Each row is a point. The window is the flat piece filled in between its corners: a triangle in 3 columns, a solid with four corners in 4, and so on. A path goes straight from each point to the next, and from the last back to the first. List the points from which the path goes on through the window.
In the rows, 100 means zero.

Window (3 x 3)
79,176,56
153,76,99
86,72,124
Path:
(1): 78,194,95
(2): 149,90,111
(3): 145,50,62
(4): 133,65,56
(5): 170,117,127
(6): 121,75,182
(7): 132,39,107
(8): 58,109,52
(9): 76,150,113
(10): 116,129,133
(11): 118,74,49
(12): 60,143,30
Through the window after points: 2, 10

Window (3 x 3)
50,71,93
21,115,99
177,81,108
Path:
(1): 103,97,170
(2): 195,66,135
(3): 186,67,73
(4): 156,108,64
(5): 176,59,146
(6): 95,40,127
(7): 77,65,54
(8): 60,85,65
(9): 53,59,134
(10): 173,79,137
(11): 136,87,56
(12): 104,98,81
(13): 94,88,159
(14): 58,108,128
(15): 62,128,83
(16): 121,104,71
Through the window after points: 4, 8, 10, 12

Window (4 x 4)
90,28,134,106
86,177,67,100
175,67,109,85
94,85,75,81
Path:
(1): 130,88,89,119
(2): 75,128,112,50
(3): 110,126,88,58
(4): 139,94,65,138
(5): 116,56,106,135
(6): 113,55,149,72
(7): 110,5,154,42
(8): 126,15,126,130
(9): 96,165,39,130
(10): 86,163,87,85
(11): 87,147,92,68
(12): 146,128,54,150
Through the window after points: 1, 9, 11

Window (6 x 6)
135,72,123,137,81,175
101,86,179,78,92,130
20,124,42,138,160,75
148,125,97,107,136,119
38,89,11,70,132,21
135,103,176,148,53,116
Path:
(1): 132,50,113,112,180,133
(2): 137,82,148,133,122,126
(3): 110,117,113,123,49,133
(4): 120,132,108,89,100,115
(5): 109,52,130,131,135,101
(6): 64,35,70,125,193,89
(7): 42,159,41,90,106,85
(8): 74,150,81,77,49,47
(9): 73,17,132,111,147,120
(10): 172,67,114,169,181,117
(11): 114,154,95,70,87,116
(12): 62,147,85,142,102,151
(13): 87,91,123,128,136,107
(14): 93,60,103,164,165,101
(15): 75,149,70,43,111,105
(16): 52,136,82,90,5,81
Through the window after points: 2, 4, 10, 16

Window (8 x 8)
92,31,34,46,79,176,94,116
27,122,89,106,108,127,170,122
110,100,46,116,124,125,138,122
182,22,107,16,53,112,31,112
141,92,71,43,75,76,5,84
43,35,65,116,127,130,150,98
124,174,125,49,165,86,75,51
86,59,107,114,83,178,79,96
Path:
(1): 107,150,41,130,67,146,140,52
(2): 50,44,102,90,159,141,98,143
(3): 61,61,81,107,131,175,106,135
(4): 88,71,103,103,91,154,139,72
(5): 81,135,49,52,63,134,158,39
(6): 106,71,116,89,162,89,71,164
(7): 101,121,119,44,176,124,66,117
(8): 131,142,77,74,81,89,106,11
Through the window after points: 7
